Rows are points. To make a cloud, some directions were put in groups of two or more. Within a group, all points are equally far from the middle, so they leave a hole (a ring in 2 directions, a hollow ball in 3). The other directions are filled evenly. Then the cloud was stretched, turned, moved and blurred a little. How many holes are there, and how many directions does each take, smallest first?

Cloud (14 x 2):
[[-21   8]
 [-39  24]
 [  3   7]
 [ 14 -11]
 [-43  18]
 [ 60  -5]
 [-21  16]
 [-33  19]
 [ 36  10]
 [ 25  21]
 [-35  13]
 [-38  -4]
 [ 39   3]
 [ 37 -25]]
Holes: 0

Cloud:
[[-33 -35   8]
 [ 45 -13  38]
 [ 37  14 -18]
 [ 39 -24  27]
 [ 39 -12 -44]
 [ 47   6  33]
 [ -7  37 -24]
 [-37 -41 -33]
 [-46 -25 -35]
 [ -5 -55 -34]
 [ 17 -43  21]
 [ 38 -11 -57]
 [ 31  11 -60]
 [-46   8 -43]
 [-39  19  10]
 [ -7  44  35]
 [-48 -17 -33]
 [ 46   5  29]
 [-47   4 -26]
 [-46   2  -8]]
Holes: 1 (2)

Cloud (32 x 4):
[[-17 -37  16 -37]
 [-11 -19   4  31]
 [ 31  28  24   4]
 [  0  47  30  20]
 [ 44  27 -14   2]
 [ 26   5 -18  -4]
 [ 17  17   7  23]
 [ -2 -19 -26  34]
 [ 22  38  19  -9]
 [ 56  23  17 -15]
 [ 22  16 -50   1]
 [ 56 -25  16   3]
 [ 11 -19 -19  55]
 [ -8 -28  47  -2]
 [-17 -22 -26  12]
 [ 10 -44 -24 -37]
 [-22  33 -42   1]
 [-20 -34  41 -10]
 [ 29 -35 -15  18]
 [ 23  18  10 -28]
 [  1  31 -26   9]
 [-11 -24 -19 -25]
 [ -1  44 -39  19]
 [ -3   5 -20 -46]
 [ 21  -4 -60   2]
 [-24 -18 -27 -37]
 [-12 -27  30   2]
 [ 18   9  -2 -16]
 [-39 -33  27  25]
 [-24 -33  33  39]
 [ 26 -14  -9  -8]
 [ 20 -22 -40 -42]]
Holes: 0

Cloud, 27 rows:
[[ 41  42  11   7]
 [ 54  -3  -5   6]
 [-24   0  38 -25]
 [  1 -22  31  33]
 [-45  37  18  11]
 [ 18  -5  47  -8]
 [-45  -6  13 -21]
 [-23  41 -44  -5]
 [ -1  10 -23  55]
 [ 10  33   0 -44]
 [-13 -40 -11  26]
 [ 15  56   6 -17]
 [-21  18  37  35]
 [-24  60   4  10]
 [-51  -8 -24   6]
 [ -3 -47 -10  12]
 [-21   7 -49  33]
 [ 29 -31 -28 -13]
 [ 25  14 -54  15]
 [ 20 -41 -19  -8]
 [ -7  38 -46 -17]
 [ 11  16 -51  33]
 [ -9  -5 -12  55]
 [ 28  35  22 -25]
 [ 51   9  15   1]
 [ 32  26 -25  39]
 [-45 -17  -3 -18]]
Holes: 2 (2, 2)
